Each row is a point. Examples show where two turns around zero, p and q, send a point. Where does a point land after both, in the order given? Backwards means that the second turn is done in reverse. Each puzzle has new turns, and all numbers are rounded.
(in the rows, 128 means zero)

Turn p:
[130  66 132] => [166  87 101]
[130 114 137] => [139 115 129]
[154 103 105] => [161 138 102]
[159 154 144] => [140 153 161]
[ 66 203 123] => [ 34 146 147]
Turn q:
[119 105  97] => [135  96 106]
[101  74 127] => [135  71 145]
[133 134 125] => [129 135 123]
[107 150 113] => [ 99 130 110]
[148 140  82] => [140 135  78]
[159 165 225] => [129 203 206]
Where do these land?
p, then q backwards: [147 116  61] => [167 166  83]
p, then q: [107 171 186] => [104 118 198]
p, then q: [117  87  58] => [135 110  48]
p, then q: [118 147 152] => [116 123 158]
q, then p backwards: [131 109 147] => [139 127 153]
q, then p backwards: [147 138 163] => [157 156 138]

Turn p:
[109 157 104 121 105 154] => [110 156 118 122 115 168]
[141 122 133 135 129 159] => [135 126 146 148 138 147]
[108 140 148 137 132 154] => [104 138 151 126 147 141]
[129  99 133 126 111 134] => [133 109 148 131 108 132]
[137 133 124 154 132 110] => [132 144 124 142 126 103]
[158 151 139  99 126  31] => [177 135  85  70 124  64]
[128 146 117 124 146 161] => [119 135 119 142 152 158]
[113  78 126 128 142 121] => [113  83 133 142 114 112]
Turn q:
[ 98 125 151 128 167 110] => [ 90 135 135  96 143 105]
[105 122 106 135 102 135] => [121 123  97 154 118 126]
[110 155 120 122 112 115] => [125 156 118 139 107 115]
[127 119 142 108 122 107] => [129 125 125 102 107 125]
[105 126 108 111 182 133] => [119 145 107 103 176 108]
[159 129 137 120 106 131] => [152 122 141 128 109 149]
[206 127 106 142 116 108] => [199 102 165 142 121 120]
[106 130 140 155 119 199] => [ 90 128 123 169 154 179]
[136 118 143 132 125 114] => [126 114 141 118 116 125]
Where do these land?
p, then q: [160 151  99 127 158 117] => [161 130 133 151 159 100]
p, then q backwards: [155 129 148 139 162 100] => [135 126  86 140 159 111]
p, then q backwards: [ 99 135 129 142 128 138] => [106 138 149 138 133 134]
q, then p: [112 128 169 153 118 163] => [ 79 127 162 132 134 145]
p, then q: [122 108 112 151 133 135] => [108 113 132 150 119 118]
q, then p: [140  93 111  85 116 134] => [157 107 105 148 112 163]
p, then q backwards: [113 113 120  90  84 148] => [146 109 173 103  97 133]
p, then q: [114 145 134 159  89 131] => [112 164 143 138  96 139]
p, then q backwards: [136 151 130 106 163  86] => [111 105  90 103 160 116]

Turn p:
[142  98 119 103  98 126 198 138 115] => [151 145 132 121 147 146 172 195 126]
[ 84 159 149 175 184 127 122 167 189] => [ 66 125 163 156 153 104  90  96 194]
[138  86 163 107  71 130 182 127 113] => [163 137 151 113 115 168 192 172 136]
[130 150 105  96  87  93 129 116 114] => [118 152  84 108 111 119 164 135 104]
[109 101 100 109  88 162 169 134  86] => [126 104 138 123 128 151 161 193  84]
[122 194 169 147 180 168  89 144 159] => [ 83 148 152 167 124 151  62  67 146]
[149  86 124 117  89 125 127 174 131] => [150 134 142 110  86 115 132 180 142]
[ 61 136 181 158 176 129  85 150 150] => [ 81 108 195 142 124 102 111  63 157]
[150 141  87 156 128 125  73  68 151] => [138  90  59 104 126 126  90  85 129]
[146 100 112  79 136 124 136 104 133] => [158 147 124  83 151 130 127 138 105]
[157 110 108 108 133 110 129 138  98] => [163 144 120 129 126 103 129 149 102]
[149 175 120 182 167 116  97  76  97] => [142 102  77 182 145 121 108  61 112]
Turn q:
[ 85 119  98 171 111 130  99  95 137] => [ 94  99  85 153 166 126 115  98 133]
[ 84  97 119 182 130 194 141 201 159] => [114 135  97 170 189 180 160 202 157]
[143 102 133 111 165 110 169  80  90] => [187 103 110  88 113 101 122 122  92]
[184 120 122 117 165 118 121 100  96] => [180 138 123 110  97 119  81 114 119]
[151 122 168 143 131 129 157  95  93] => [154 110 128  96 115 155 119 122  78]
[138 116 123  85  90  95 111 135 149] => [108 119 161 104 110 109 135 109 175]
[123 145 137  71 112  92  71 101  84] => [ 88 121 162  97 100  71  75 108 118]
[119 133 141 136 152 182 150 131 170] => [143 172 116 130 174 149 161 139 119]
[ 87 138 133 173 158 140 151 191 177] => [136 135 137 199 172 150 179 168 133]
[172 168 139  88  69  77  79 171 158] => [ 81 147 210 136  72 132 123  97 183]
[124 148  96 132 125 143 159 108  95] => [125 131  79 125  99 119 137 130 102]
Where do these land?
p, then q: [181 108 193 185 167 135 131 103 104] => [178 146 118 121 142 206  97  72 126]
p, then q: [ 64 143 119 104 144 108  90 149  74] => [110  50 137 117 109 104 123 133  75]
p, then q: [133 158 110 139 137 149 119 124 194] => [102 157 121 144 176  93 118 115 155]
q, then p backwards: [117 147 190 177  68 108 115 171 199] => [ 61 150 208 149 133 179 185 117 128]
p, then q: [ 98 122 110 155 147 120 171 116 151] => [172 125 131 149 167 107 145 144 134]
q, then p: [130  86  68 135 172 121 115 160 111] => [139 128  97 121 104  81  85 149 180]
q, then p: [167 129 123  85 115 105 142 101 126] => [140 158 102  89 115 153 159 122 122]
p, then q: [170 145 157 144 113 138 148 124  73] => [133 134  90 141 103 194 122 129 114]
p, then q backwards: [109 110  85  31 123 152 151 134 131] => [109 130 196  86 131 198 141 125  91]
q, then p: [111 131 126 125  94 145  97  96 118] => [101 111 135  99 141 112 131 106  96]
